Each point is reached from the start by the listed moves, each made 0, 1 or 2 times, or once backwards (-1), plus a little noise. Say if it took an odd or an even number of moves. Then give how often each move was made.

Moves:
(1): [  6  -5 -15]
(2): [ -5  28 -10]
(3): [22 12  7]
Start: [0 3 3]
Points:
[ 7 75  5] -> even (-1, 2, 1)
[ -5 -48 -24] -> even (2, -1, -1)
[ 25  59 -39] -> odd (2, 2, 1)

Moves:
(1): [  9   9   0   4  -7 -12 -13  -4   5  -6  -9]
(2): [-17   7  18  15   2   0 -17 -12 -25  -2   9]
(3): [  0  -9   5  15   1   0  10  -7   5  -6 -28]
(4): [-12  13 -26   6   8 -11   0 -11 -11  12   8]
(5): [  3  13   3   3   3   3   0 -21  -9   2  10]
(6): [-8  2 -4  6  0 29 -4 -6  5 -7  7]
(7): [-8 18  4 14  5  2  8 10 14 10  7]
(8): [28 -4 -1 24 13  5 -2  4 -4  6  4]
(9): [ -6  14  -4 -10  16   9 -11  -9   1  15  -7]
Start: [  0  14  -5   0  11 -12   9   0   9 -14  -3]
Points:
[-43  95 -26  57  48 -61  -1 -30  -2  38 -16] -> odd (1, 1, 1, 2, 0, -1, 2, 0, 1)
[-30  75 -25  12  53   9  19 -49 -12  31  37] -> even (-1, 0, 0, 1, 2, 0, 1, 0, 1)
[ 20  -6   6  -4 -19  29 -33   5  34 -65 -33] -> odd (2, 0, 0, -1, -1, 2, -1, 0, 0)
[-12  69  -1 -39  21  36  -7 -19  67  -4 -21] -> odd (1, -1, 0, -1, 1, 1, 1, -1, 2)
[-66   0  16  -5 -24  26 -35 -13 -39 -59  45] -> odd (0, 2, -1, 0, -1, 2, -1, -1, -1)
[ 19  76 -28  38  17 -67  26  -9  53  10 -32] -> odd (2, -1, 1, 1, 1, -1, 2, 0, 0)
[-33  64  -7  95  69  72  10 -80 -21  10   6] -> even (-1, 1, 2, 1, 2, 2, 1, 1, 1)

Moves:
(1): [  7   3  -6   1 -16  10   2   0   2  10   2  -2  -4  -6  10  -2   3   2
   4   0  17  -3]
(2): [-7  3 -1  5  8  6  8 -1 -5  0 -6  1  4  0  1  0 -3  4  2 -2  3 -1]
(3): [-1  4 -6 -9 -7  9  4 -3  5 -2 -2 -1  5 -9 -7  5 -7  0  1  4 -6 -2]
(4): [ -2  -9  -5   0  -3   7   0   2  -4   9  -4  11  -2   2 -12  -1 -10   2
  -1   4  -4  -6]
(5): [ 4  2 -3  1  3  1 -8  6 -3 -7  5 -8 -4 -1  8 -2 -1  2 -3  6 -2 -2]
(6): [ 7  8 -6 -1 -3 -8 -9 -3 -1 -1 -2 -2  1 -2  4 -5  0  5  3 -2  3  3]
(7): [ -1  -1   8  -2  -9  -3 -16  -3   9  -5   7  -6  -5  13   2 -10  -7   5
  -8   1  -5  -5]
(8): [ -7   3 -10  -2   5  -1  -6   6  -2  -2  11   0  -9   3   5  -1   0   4
  -6  -6  14   5]
(9): [-1  0 -2  1 -9  1  6 -4 -2 -4  8 -1  2  0 16 10  1  6 -1 -1  2  6]
(10): [ -1   8 -11   8  -4  -7 -15   2   7   3 -13  -3  -7  14  -4  -6   5  -1
   9   2   9   2]
(11): [-11  -3   2   2   3  -8  -5  -5  -4  -6   7  -6  -3   3 -10  -8 -11  -8
   1   5   3   3]
(12): [  4   4  -5   7   1  -5   2   6   3   1 -14   2   4  -3   6  -3   0  -9
   4  -2  -4  -3]
(13): [-9 -8 -7  7  0  8 -3 -4 -7  8  7 -7 -3 -3  2  2  7  1 -1 -3  3  1]
(14): [ -1   1  -8 -10   4  13   8 -11 -15  -5 -12   5  -8   0  -3   8  -4  -5
  -2 -13   0   2]
(15): [  4  -4  13   3   1  -3 -15   7   6   1   0  -6   7   6  -3   3  -7  -1
  -4   3 -13  10]
(16): [ -5  -4  -4   4  12   1  -1  -2   0 -10   1   9  -2   3  -3  -9  -2  -2
   5  -3  -4   4]
(17): [ 1  5  5 -3 -4  0  2  4  0  2  2 -1  2  4 -2 -2 -2 -5 -2  1 -7  1]
(18): [  6   0  13 -11   2  -3   1   0  -1   5   7  -5   3  -2  11  10  -4   0
   7   4 -11  -2]
(19): [  8  -4  14  -5  -2  -5  -9   8   3  -3  -7   4  22   1   7   0   4  -9
   3   4 -10  -6]
(20): [ 4 -4 -7 -5  1  1  3  2  1  3 -1 -3  5  4  0 -3  0 -1  5 -1  0 -1]
Start: [ -6   4  -6   1  -7  -1  -5  -1   4  -7   3   3   9  -4  12  -2   4   6
  -6   7   2 -12]
Points:
[  4 -12   1 -20 -44   7 -38 -39  26 -37  -5  24   7  26 -22 -14 -35  24
 -21   3 -25  -2] -> even (0, -1, 1, 1, -1, 1, 2, -1, 1, 0, 0, -1, -1, 1, 1, 1, -1, -1, 0, 0)
[ -9 -21  41 -23  -9 -17 -23 -23 -37  -1   5 -13  46  23  29  -4 -61  -5
  -4  11 -66 -31] -> even (-1, 2, -1, 2, 0, 2, 2, -1, 1, -1, 2, 1, 1, 1, 0, -1, 1, 2, 1, 1)
[-25   0  33  15  -3 -42 -53   2  32 -31  68 -25 -32  27  12 -19  -4  21
 -36  21  23  14] -> even (0, -1, -1, -1, 0, -1, 1, 1, 0, 0, 1, -1, -1, -1, 1, 0, -1, 0, -1, -1)
[-24  47 -23 -19  17   4  54 -25 -44 -48  46   6 -17 -26  60  23 -16  13
  -9 -15  20  18] -> odd (0, 1, 0, -1, 1, 1, -1, 1, 2, -1, 1, 0, -1, 1, -1, 1, 2, 1, -1, -1)
[-25  43 -10   2   7 -38 -95  16  18 -25  10 -24 -29  56  15 -39 -14  18
 -18   9   5  -9] -> even (-1, 1, 0, 0, 1, 1, 2, 2, -1, 2, 0, 0, 0, 0, 0, 0, 1, 1, 0, -1)
